Each row of a before or after table is a point. One or more steps were done to the points. Then noise was added and the rows were shuffled. The steps act on columns, c1 being the first. Write out the steps. A step turns or swaps two columns, mirrors them in a line or flattens them onto one, adds a multiple of one to another, or multiplies or shifts one. Angles are multiples of 10 degrees, from the lower column toward the higher: turns from -170 to 170, lines from 10 to 170 but not 90. Use the fewest steps. Two steps may share a column if one is a turn and the other turns, adds or multiplies; they go together, in the order done. Otherwise the lowest column goes first.

Before (12 x 2)
[[ -2 -29]
 [-50 -27]
 [-27   3]
 [ 23 -20]
 [ 47 -34]
 [-37 -12]
 [ 25 -22]
 [-34  43]
 [-67 -66]
 [ 61  18]
 [ 34  33]
 [-13  41]]
After (12 x 2)
[[-23 -34]
 [ 29   1]
 [  5  48]
 [-22 -53]
 [ 57   5]
 [-53  10]
 [-37  22]
 [-22 -16]
 [ 35   0]
 [ 19 -24]
 [ -8 -93]
 [ 36  54]]
Steps: turn c1 and c2 by 40 degrees

Before (11 x 3)
[[-55  -3 -11]
 [-80   6  -9]
 [  6 -13 -36]
 [ 22   7  12]
 [-28  10   9]
 [-13 -20  57]
 [-14  -2 -76]
 [-16  -7  91]
 [ 22   3   9]
 [ 62 -44  32]
 [-23 -49  64]]
After (11 x 3)
[[-15  -5  57]
 [-30   3   9]
 [  6  -5 -35]
 [-81   2  -4]
 [-53  -2 -12]
 [ 62 -19  28]
 [ 21   2  14]
 [-16   1 -74]
 [-22 -23  64]
 [-16   0  95]
 [ 25  -4   8]]
Steps: multiply c2 by 0.4

Before (8 x 4)
[[  8 -30 -39 121]
 [ -2  22   7  -3]
 [  6  39 -40 -22]
 [ -1 -22  15 -17]
 [-13 -26   3 -16]
 [  5 -24  -3 -22]
 [-14 -33  -8 -27]
 [-54  20   2  -9]]
After (8 x 4)
[[ -1 -32 -14 -24]
 [-11 -21  -4 -19]
 [-42  21 -33  -9]
 [ 25  36 -26 -20]
 [-10 -23  12 -18]
 [ 30 -30 -26 124]
 [ -8  21   6  -5]
 [  8 -24   1 -21]]
Steps: turn c1 and c3 by 40 degrees

Before (8 x 8)
[[ -6  -7 -28 -11 -38 -53  56  47]
 [ 14   1   5 -11  33 -33  31  50]
 [ 30  27 -21   6 -21  90 -16  42]
 [ 51   3  22 -24 -29  -9 -37 -26]
 [-33  78 -17  12 -14  32  -8  22]
 [ 10 -36 -59 -29 -24 -73 -43  -3]
 [ 27  21 -26  13  12 -19  26 -24]
 [-15 -78   9  -4   4 -87 -15 -86]]
After (8 x 8)
[[-29 -36 -60  10 -25 -72 -41  -6]
 [ -8 -82  10 -14   5 -90 -14 -87]
 [  9  25 -21  29 -18  89 -17  42]
 [-25   3  15  51 -27  -6 -35 -28]
 [-11   0   5  14  29 -36  32  49]
 [-11  -4 -27  -8 -39 -53  55  47]
 [ 13  77 -16 -33 -12  33  -7  22]
 [ 13  21 -24  27  11 -21  26 -22]]
Steps: swap c1 and c4

Before (9 x 9)
[[  9  -4 -29 -15  28 -62  16  11  -2]
 [-47  80   2  80  38  22  52  28  26]
 [-47  37  33  35 -33 -16  -5  21 -67]
 [ 17  53 -22  -3 -19   9  33 -12  28]
 [-86  70 -21  48  34 -11 -21 -42 -68]
 [  3  64  31  40  -1 -70  48 -43  -5]
 [ 33  34 -40 -16  40   7 -27 -43 -86]
 [ 12 -37 -14   7  18  20 -48  20  -1]
 [  8 -32  24 -30  22 -52  48 -20  -2]]
After (9 x 9)
[[ 13   0 -43 -14  28  62  15  11  -1]
 [-20  21 -58  -2 -20  -1  32 -14  25]
 [ 20  27 -18  39  -1  69  49 -44  -4]
 [ 37  32 -52  79  39 -38  51  28  26]
 [ 11 -13 -24 -31  21  50  47 -20  -3]
 [-32  13 -14 -16  39   7 -28 -43 -84]
 [ 81  29  -1  46  32 -19 -21 -43 -68]
 [ 49  16  39  34 -35  -1  -5  22 -69]
 [-18 -14  32   8  17 -15 -47  19  -1]]
Steps: turn c1 and c6 by 160 degrees; multiply c2 by 0.4; add -1 times c7 to c3

Before (9 x 11)
[[  3 -17  15 -46 -49  50 -76  27   0  47  56]
 [-20  34 -36   9 -37 -17 -53  40  10  22  16]
 [ 12 -19  10  37  35  43  48 -76  25  19   7]
 [-13   1 -11 -13  53 -60 -11  -5  13  23  21]
 [-57  19  -1   5  41 -20  16  57 -33 -36 -46]
 [ 40 -29  10 -41 -21   4 -40 -18 100  -2  68]
 [ 23  40 -32 -17  17  70 -23   1  25  23  42]
 [ -4  23  32  14  29 -20 -39  37  -1 -18  39]
 [ 51   8 -76 -27 -45  36 -34 -38   5  12  81]]
After (9 x 11)
[[ 56  18  -1 -13  42 -21  15  57 -33 -34 -28]
 [ 21  33 -35   1 -36 -16 -53  39  10  21  50]
 [  8  24  33  12  30 -21 -39  36  -2 -18  62]
 [  7   1 -11 -15  53 -60 -12  -7  13  22  23]
 [-27  40 -33  -8  17  70 -23   1  24  24  83]
 [-19 -16  15 -42 -50  50 -76  27   0  47  40]
 [-57   8 -76  -9 -46  36 -34 -37   4  12  90]
 [  2 -18  10  40  35  45  49 -77  24  19 -11]
 [-51 -28   9 -25 -20   4 -41 -18 101  -3  40]]
Steps: mirror c1 and c4 in the line at 80 degrees; add 1 times c2 to c11

Before (9 x 12)
[[-79  36   0  35   1  62   4   8 -56  -8  -2 -64]
 [ -8  20 -29  -8  44  44  -5  41   5 -21  33  19]
 [-11 -47 -54 -43  31 -23 -30 -23  42 -10  54  54]
 [-71  30  12 -27  23  68  -6  10 -31  40   6  20]
 [  6  -3  51  46 -16 -26  51  13  67 -33  25  12]
 [-11  24 -29 -75   4  13  33 -30   5  -5  59  34]
 [  0 -67  18 -21 -19 -25  19  53  57 -52  55  14]
 [-64  60  28  -4  32  13   0  28 -20  17   8 -65]
 [-52  51 -10  12 -16  45  25  33 -10  44 -36 -71]]
After (9 x 12)
[[ -8  39 -29   7  27  45  -5  41  -5 -21  32  18]
 [-11  23 -29  73  -9  12  34 -30 -18  -4  60  34]
 [-63  68  28   7  -3  13   0  27  20  16   8 -64]
 [ -1 -67  17  10  16 -25  18  52 -62 -52  55  14]
 [  5 -12  52 -56 -13 -26  50  13 -58 -32  24  13]
 [-80  32   0 -25 -17  62   4   7  60  -9  -2 -64]
 [-11 -24 -53  35  51 -24 -30 -22 -49 -10  53  54]
 [-52  36 -10 -10 -39  47  25  33  11  45 -37 -71]
 [-71  38  12  32   5  67  -8   9  26  39   8  20]]
Steps: turn c2 and c5 by -30 degrees; turn c4 and c9 by 170 degrees

Before (10 x 14)
[[ 27  -4 -31   7   1  -1 -46  14   8 -10  57 -19  12  34]
 [  6  88  15 -22  -8  24  -3  22   8 -31  -6  -1  34   1]
 [  7  41 103  -5 -20   4  -3 -24   7  66 -11   8  22   1]
 [ 15  -5 -11 -60 -72   9  -7  10   6 -34 -14  17  21  29]
 [ 24 -19 -25 -21  11  24 -11  33 -72 -10  -7   8  -3   2]
 [  4 -21  -6 -10   7  18 -28 -10  15 -24   0 -34 -12   6]
 [ 24 -18 -21  -7   5   5   2  -1  16 -31  -7   7 -31  27]
 [-17 -12  22   2  13 -36 -33 -42 -31 -36 -15   8  24 -13]
 [ 19 -15   2   1   2  22   3 -48  -1   4  20   3   5   6]
 [ 10  -5 -30 -23  16   0   1 -20   8  17  16 -12  30  40]]
After (10 x 14)
[[  8  41   0 -14 -10   4  -2  -9   6  66   7   8  21   3]
 [ 23 -17  -3  -3  -2   6   3  -1  15 -31 -10   6 -32  82]
 [-17 -13  -3   9   7 -36 -33 -17 -30 -36 -10   8  23 -40]
 [ 25  -4   9   4   3  -2 -45   6   7  -9  49 -19  11 103]
 [  4 -22  -3  -1  -2  17 -27  -4  15 -24   0 -34 -11  18]
 [ 19 -15   3   0   0  21   2 -21  -2   5  19   3   5  19]
 [ 25 -19  -3  -8  -5  25 -10  13 -73 -10 -11   9  -4   5]
 [ 10  -6   2  -7  -5   0   1  -6   8  18  10 -14  31 120]
 [  6  88  -1 -16 -16  23  -5   9  10 -29  -2   0  34   2]
 [ 16  -5  -3 -70 -59   9  -7   6   5 -34 -15  17  21  87]]
Steps: flatten c3 and c11 onto the line at 80 degrees; flatten c4 and c5 onto the line at 40 degrees; multiply c8 by 0.4; multiply c14 by 3
